Every row gives one point. Each copy is the shape, with its points in the same order, turned, moved and blurred by noise. Some copies are also mirrored. Which?
In the rows, zero is written as 128.

Shape (8 x 2):
[[114 167]
 [114 116]
 [192 166]
 [151 119]
 [181 125]
 [117 102]
 [132 128]
 [114 109]]
Copy 1 (8 x 2):
[[154 170]
 [171 119]
 [ 81 142]
 [130 109]
 [ 99 113]
 [173  99]
 [141 124]
 [173 110]]
Copy 1 is: mirrored
Copy 2 (8 x 2):
[[116  75]
 [142 118]
 [ 52 111]
 [106 130]
 [ 81 140]
 [152 136]
 [120 113]
 [147 124]]
Copy 2 is: only turned

Shape (7 x 3):
[[103 166 128]
 [111 142 123]
 [146  80 142]
 [100 153 151]
 [129 168 124]
 [123  48 143]
 [142 151 154]]
Copy 1 (7 x 3):
[[133 175 141]
 [142 151 131]
 [153  77 124]
 [141 152 163]
 [116 153 130]
 [195  64 130]
 [110 132 152]]
Copy 1 is: mirrored
Copy 2 (7 x 3):
[[159 134  98]
 [140 137 111]
 [ 79 122 147]
 [139 116  89]
 [163 128 119]
 [ 46 138 128]
 [140 101 127]]
Copy 2 is: mirrored

Shape (8 x 4):
[[180  84 131 100]
 [ 95 122 128 128]
 [176 163 153  91]
 [114 111 124 165]
 [169 124 173  95]
 [113  88  97 129]
 [131 111 113 148]
 [ 87 105 126 121]]
Copy 1 (8 x 4):
[[105 123 168  68]
 [142 128 145 156]
 [ 60  88 147 119]
 [166 112 123 128]
 [ 86  85 172 107]
 [158 161 143 121]
 [148 125 122 116]
 [147 135 158 157]]
Copy 1 is: mirrored
Copy 2 (8 x 4):
[[108 139 131 208]
 [118 103 111 120]
 [ 95 143 195 158]
 [157 119 106 132]
 [109 116 180 182]
 [116 126  78 149]
 [141 135 107 144]
 [110  93  97 129]]
Copy 2 is: mirrored
Copy 3 (8 x 4):
[[100 122 194 123]
 [129 143 105 117]
 [120  53 154 110]
 [138 150 118 156]
 [ 86  81 156 122]
 [139 171 145 118]
 [143 144 140 142]
 [119 161 112 108]]
Copy 3 is: mirrored
Copy 4 (8 x 4):
[[ 72  90 150  89]
 [134 162 138 144]
 [139  64 117 123]
 [124 179 115 111]
 [ 89  78 109 126]
 [119 173 163 113]
 [124 159 132 106]
 [118 166 155 148]]
Copy 4 is: only turned

Shape (14 x 8):
[[174 138 116 126 159 111 138 118]
 [164 160 128 119 136  87  81  99]
 [141 152 122  93 145 160 129 102]
 [131  84 160 101 117 122 136 181]
 [148 127  84 106  88 100 117 154]
 [163  86 141 145 131 156  99 107]
 [ 94 133 113 141 173 131 104 144]
 [ 91 143 135  93 162 155 174 151]
 [124 102 106 103 138 137  93 172]
 [104 164  97 155 122 152 122  98]
 [113 127  91 175 152 145  95 162]
 [106  75  86 163 143  94 113 180]
 [111  79 153 145 133 102 129 141]
 [165 152  98 141 103  98 165 162]]
Copy 1 (14 x 8):
[[119 170 148 124 109  95 111 158]
 [134 139 152  85 126 130 121 197]
 [119 173 137  91 135 131 107 111]
 [147 105 125 184 124 127  82 116]
 [123 128 145 148  80 166 139 145]
 [114 101 103 102 113  82 103 134]
 [ 71 151 106 143 154 137  97 157]
 [113 189 128 165 167 137  98  92]
 [ 98 122 114 147 106 158  77 137]
 [ 73 156 123 102 151 136 167 128]
 [ 38 124 118 145 130 129 114 154]
 [ 74 115  88 199 100 135 118 172]
 [131 111  93 175 142 104 113 153]
 [111 149 181 172  96 120 153 142]]
Copy 1 is: only turned
Copy 2 (14 x 8):
[[144 145 116 170 110 101 142 146]
 [169 158 144 144 125 127 106 160]
 [122 102 165 148 136 101 126 141]
 [102 139  93  82  99  92 168 106]
 [157 149 110 109 166 128 173 127]
 [ 91 116 104 140 100 149 140 160]
 [ 95 167 159 152 109 140 138  85]
 [ 91 118 160 138 124  66 142  66]
 [101 167 142 103 122 124 182 123]
 [129 113 160 174 145 155 124  95]
 [115 159 147 154 106 173 169  92]
 [ 95 198  90 136 120 160 185  79]
 [ 90 157  79 121 107 127 127  94]
 [181 127  96 151 132 107 176  93]]
Copy 2 is: only turned

Shape (14 x 9):
[[104  93 125 148 101 165 114 146 102]
 [ 96 121 145 162 129 155  87 135 131]
 [185 141 149 132 133 109 187 148 155]
 [101  81  93 143  96 143 115 132 136]
 [ 78 113 132 149 125 126  81 138 130]
 [202 106  96  82 123 142 115 159 126]
 [147 138 131  69 153 131 142 127 131]
 [171 139 145 127 145  77 161  95 159]
 [153 154 105 151 165  80 186 159 154]
 [ 86 115 122 134 118 177 106 129 172]
 [ 80 129 124 129  92 132  93 133 139]
 [195 156  92 104 146 146 134 103 124]
 [107  90 117 124 141 151 127 121 119]
 [140 187 140 133 129  86 194 118 140]]
Copy 1 (14 x 9):
[[161 117  80 127  72 109 128 161 145]
 [158 159  96 126 101 132 143 184 120]
 [108 124 111 115 130 196 140  77 164]
 [129 133  80 122  93  80 118 145 135]
 [170 162 102 135 114  99 141 169 122]
 [107 147 108 172  43 151 122  77 153]
 [147 145 148 126  75 160 124  76 113]
 [ 94 141 151 110 139 162 169  79 133]
 [112 116 132 153 177 170 113  89 145]
 [139 165  85  99  95 118 101 162 105]
 [162 172 113 110 100  93 120 155 145]
 [ 86 132 167 144  60 168 120 109 136]
 [144 117 105 126  82 113 131 130 103]
 [130 121 170  95 158 172 130  95 164]]
Copy 1 is: mirrored
Copy 2 (14 x 9):
[[109 164 169 125 152 120 147 119 151]
 [118 157 141 123 141 142 106 117 179]
 [172 135  86  99 107 130 138 102  68]
 [103 130 182 110 146 126 129 154 134]
 [115 150 147 125 124 136 113 149 188]
 [ 89 102 101 143 154 155 169 120  72]
 [110 127  90 167 108 113 120 122  87]
 [175 143  82 120 101 149 100 153  70]
 [204  87  94 111 101 114 132 129 102]
 [ 89 132 160 110 130 122  82 114 152]
 [101 144 166 130  98 143 117 137 161]
 [136 107 109 177 150 159 113 111  63]
 [111 149 143 141 151 100 119 144 127]
 [202 137 109 141  64 129 113 114  87]]
Copy 2 is: only turned

Shape (15 x 11):
[[186 161 111 101 134  87 113 185 132 112 155]
 [134 112 154 163 175  78 113 122 114 113 115]
 [ 92 144 127  97 127 138 150 161 106 109 123]
 [109 186 144  97 156 113 144 149 131 112  93]
 [107 111 134 162 148  83 104 107 156 108 133]
 [142 122 125 154 139 146 116  61 131 117 112]
 [192 137  95  80 138  86 123 162 122 164 142]
 [136 113 156 201 172 135 119 103 156 140 147]
 [180  92 128  59 111  71 131 151 156 163 141]
 [117  87 135 152 167  98  91 144 122 135 129]
 [117 113 160 162 160 109 138 101 110 124 147]
 [178 133 113  76 184 112 127 165 150 107 139]
 [146 147 163 127 129 165 135 163 116 107  85]
 [100 156 138 113 132 149 127 158 114 150  97]
 [121 187 165  68 146 148 104 139 116 101 123]]
Copy 1 (15 x 11):
[[ 77 152  71 183 135  77  97 151 160 148 130]
 [160 128 131 182 128  94 134  83 136 134 121]
 [110  97 114 108 125 123 116 157 121 141  94]
 [123 120 127 139 175 109  84 149 114 135  76]
 [132 150 126 166 131 121 148  72 100 150 131]
 [146 158 142 146 143 153 151 113 120  88 156]
 [ 91 149 100 185 110 116  57 155 175 153 156]
 [164 164 144 152 152 128 186  89 152 156 151]
 [ 71 136  90 178 104 157  55 100 180 160 136]
 [138 130 143 185  99 115 150 104 135 161 124]
 [170 110 121 147 140 121 152  95 134 140 142]
 [119 172  73 183 125 124  90 160 161 148  94]
 [105 125 138 123 152 111 141 148 170 102  78]
 [108 109 164 124 145 122 118 159 137 141 100]
 [101  99 106 166 187 137 122 179 126 117  83]]
Copy 1 is: only turned
Copy 2 (15 x 11):
[[128 103 145  66 110 142 116 124  81 163  79]
 [197 149 139 124 141 147 132 123 106 100 121]
 [137 121 138 134 125  81  87  89 130 147 115]
 [159  97 110 101 123  83  70 104 128 101 106]
 [170 145 165 120 115 118 162 113 109  83 146]
 [140 128  89 163 116 124 162 144 130 102 142]
 [103 136 121  63 109 165  99 110 105 169 109]
 [152 124 149 132 172 126 176 162 114  87 176]
 [ 77 174 124  62  95 156 106  87  74 129 120]
 [180 157 164 120 133 149 127 116  93 121 166]
 [166 158 143 131 165 121 157 116 131 106 131]
 [129  83 115  93 132 148 110  86  63 147 116]
 [139 118 109 151 137  82  74 147  95 133 115]
 [140 128 126 125 126  87  69 129 139 140 153]
 [164 116  82  96 121  49  90 106 107 154 119]]
Copy 2 is: only turned

Shape (15 x 12):
[[103  99 185 109 111 154 117 129 126 107  63 138]
 [155 110 133  98 103 107 136 118 112 150 126 112]
 [ 98 137  48 106 111 190 169 102 154 105 113 138]
 [117 170 146 122  96 170 147 146 117  83 154 134]
 [130 138 133 139  68 111 155 186 149 155 145 110]
 [109 171 131 154 104 110 127 101 146 145 135 121]
 [163 119  92 114 130 146 135 129 169 126 145 108]
 [117  86 143 104 108 153  80 111 139 142 135 130]
 [147 148 101  82 107 145 121 157 171 185  32 143]
 [163 141 135 171 108 125 117 111 110 152 120 103]
 [156  64 163 136 130 146 136 106 126 201 183 125]
 [116 168 113 125 101 158 149  96 102 104 108 134]
 [102 169  98 139 138 149 100 114 119 137 112  84]
 [135  97 125 137 114 166  99 136 122 154 101 164]
 [129 124 143 149 138 128 159 116  73 112 143 171]]
Copy 1 (15 x 12):
[[179 131 128  82 122 131  87 106 118 111 172  70]
 [114 102 133 102 143 141 112 125 117  78 113 123]
 [108 130  45  82 155 158 140 153 113 138 206 149]
 [167 120  80 105 128 172 165 115 168 125 141 126]
 [141 150 109 123 105 167 110 139 118 114  83 164]
 [ 85 156 120 105 145 158 132 112 152 154 111 115]
 [114 124  68 128 165 124 123 119 112  90 141 154]
 [139 135 115 121 169  99 127 147 115 100 136  76]
 [144 176 157  91 173 125  75 134  91 103 193 181]
 [ 84 131 120 136 140 161 108 118 166  84 124 105]
 [100 140 122 181 132 134 162 130  77  51 109  76]
 [113 122 102  71 142 171 141 128 164 120 173 115]
 [103 116 116 143 172 163 101 137 162 153 164 122]
 [133 160 122 128 125 116 119 151 140  87 181 100]
 [110 100 130 109  79 138 180 110 153  96 155 101]]
Copy 1 is: only turned
Copy 2 (15 x 12):
[[ 85 124 119  84 114 101  68 127 125 163 129 188]
 [152 116 114 146 112 110 118 119 153 167 125 130]
 [107 142 138 115 178 117 110  64 103 104 199 107]
 [112 119 110 102 147  72  87 170 139 127 185  97]
 [186 100 127 116  74 109  93 150 119 123 167 107]
 [165 132 117 117 131  98  96 136 154  72 132 129]
 [123 101 144 116 133 140 147 108 155 122 158 100]
 [113 127 183 119 127 124  88 125 165 149 126 152]
 [114  80  97 127  77 155  53  38 133 117 147 135]
 [167  76 113 131 154 115 109 147 152 113 109 143]
 [138  86 201 140 109  82 144 137 140 147  71 121]
 [123 130  91 119 180  85  85 118 134 121 160 125]
 [111 119 117 154 162 139  88 140 140  77 145 146]
 [117  90 159 105 140 130  62 109 126 146 107 130]
 [129 130 110 104 170  81 101 153 108 152  89  97]]
Copy 2 is: only turned
Copy 3 (15 x 12):
[[123 138  80 141  93 152 168 140 110 118 110  78]
 [154 139 126 191 131 100 129 137 101 127 160 111]
 [149 143 107 157 141 114  91  70 175  93  79 158]
 [132  92 154 146 105 159 107 110 118  73 121 138]
 [164 145 168 114 138 105 132  84  72  83 179 107]
 [134 110 184 141  98  83 107 103 122 141 127  87]
 [134 145 124 141 148 124 101  96 128 148 153 153]
 [105 141  98 146 125 132  91 147  99 135 129  87]
 [153 213  73 125  62  81 132 103 133 117 158 130]
 [186 141 171 147 110 119 126 136 100 167 131 112]
 [102 187 178 180 179 137 111 161  86 157 155  91]
 [160 110 139 181  87 128 116 107 149 103  94 120]
 [154 124 142 119 101  82 103 143 118 142  86 144]
 [154 178 112 129 127 146 105 150 130 130 130  89]
 [163 123 169 175 138 150 133 163 157 106 133  97]]
Copy 3 is: only turned

Shape (16 x 12):
[[123 175 152 110 134 108 109 122 137 159 176 127]
 [120 106  96  83 143  97 175 138 109 128 123 142]
 [103 119 152 147 149 124 135 153 111 171 122 139]
 [110 118 103 135  96 121  96 158 134 154 134 100]
 [120 122 141 134 117 129 100  82 123 101 166 124]
 [ 96 112 121  57  81 109 118  15 136 145 154 114]
 [112 112 137 150 135 126 210 123 123 169 136 124]
 [112 112 160 136 128 112 121 156 129 148 120 112]
 [ 96 222 154 151 136 109 158 138 122 138 163 112]
 [144 110 138 149  87  94 148  72 148 140 128 135]
 [136 176 134 128 139 102 115 153  55 120 117 119]
 [118 163  52 146  99 123 123 124 104 119 165 142]
 [138 134 155 131  99 121 149 148  69 141 144 146]
 [159 114 102 150 113 129  99 110 127 149  91 127]
 [ 98 229 160 132  96 115 102  90 136 116 141 153]
 [104 125  90 147 140  76  95 164  53 126 164 135]]
Copy 1 (16 x 12):
[[147 159 133 137 137  99 102 106 162  90  95 145]
 [ 96 106 128  94 134 152  77  90 122 157 120 124]
 [153 130 164 141 136 129  95 124 154 169  86  99]
 [124 168 180 147 100 160 130 118 141 134 126 132]
 [145 148 152 137 134  98 119 137 123  89 167 105]
 [130 187  86 136 118 113 112  66  75  86 177  70]
 [113 121 121 117 147 110 115 102 171 200 128  94]
 [126 136 174 161 135 132 116 125 160 137 100 101]
 [162 128 146 110 162  81 151  81 190 115  95 164]
 [102 147  98 144 140 135 145 141 147 112 147  73]
 [183  84 149 133 138 159 104 118 152 113 115 169]
 [140 163 136  65 120 145 133 141 135 128 150 167]
 [154 116 135 151 179 149  89 130 158 142 140 141]
 [137 136 129 150 111 167 139 162 120 126 106 109]
 [166 164 133 113 195 113 163  95 135  62 102 141]
 [169 125 190  85 112 173  68 140 169 114 141 136]]
Copy 1 is: mirrored
Copy 2 (16 x 12):
[[ 89 112 118 178 114 119  81 140 109 153 110 107]
 [161 123 135 149 160  82 160 161 150 157 142 121]
 [112 137 159 116 144 113  99 132 143 131 158  97]
 [ 82 123 129 135 141 137 146 116 166 168 115  95]
 [119 100 124 157  93 117 126  85 147 139 119 160]
 [146  40  58 147 107 133 126 137 144 197 132 190]
 [ 92 121 148 115 151  69 116 179 163 119 156 153]
 [104 150 140 143 147 145 110 128 157 136 151 112]
 [ 49 159 138 172 138  77  90 142  81 139 115 142]
 [105  73 140 140 131 145 140 150 145 113 137 173]
 [120 144 147 182 193  93 115  96 112 123 109 106]
 [ 81  87 139 158 134  69 186 109 121 151  90 119]
 [104 110 128 174 170  90 118 114 141  99 164  98]
 [122  95 134 101 153 154 149 110 150 113  93 122]
 [ 73 118 100 173 115 128 113 108  44 130 119 149]
 [116 110 194 177 163  89 135  75 138 177 132  84]]
Copy 2 is: only turned
Copy 3 (16 x 12):
[[ 85 167 122 174 139 117 112 132 133 136 109  98]
 [128 141 114 132 164 107 149 156  60 145 147 162]
 [123 117  77 145 130 122 145 128 121 113  94 143]
 [142 120 136 136 127  79 147 136 161 149 119 132]
 [127 116 171 144 112 140 100 128 107 140 122  95]
 [115 129 191 212  93 145 147 152  75 210 154 104]
 [148 127  91 164 136 141 157 190  95  87 126 142]
 [142 119 102 159 129 106 122 115 132 120 112 150]
 [103 185 133 168 177 151 115 159 151  94  72 128]
 [129 125 160 174 103 143 152 134 112 102 174 126]
 [ 68 124 141 120 167 116 104 133 128 118  94 180]
 [104 152 183  88 147 111 159 171 128 134 117 111]
 [ 97 143 122 124 101 115 110 158 106 101 110 172]
 [109  83 135 122 125 127 154 125 150 135 166 137]
 [ 83 193 174 158 131 187 118 109 158 137  97 120]
 [ 93 117 156  99 153  60 142 122  94 114  70 141]]
Copy 3 is: mirrored
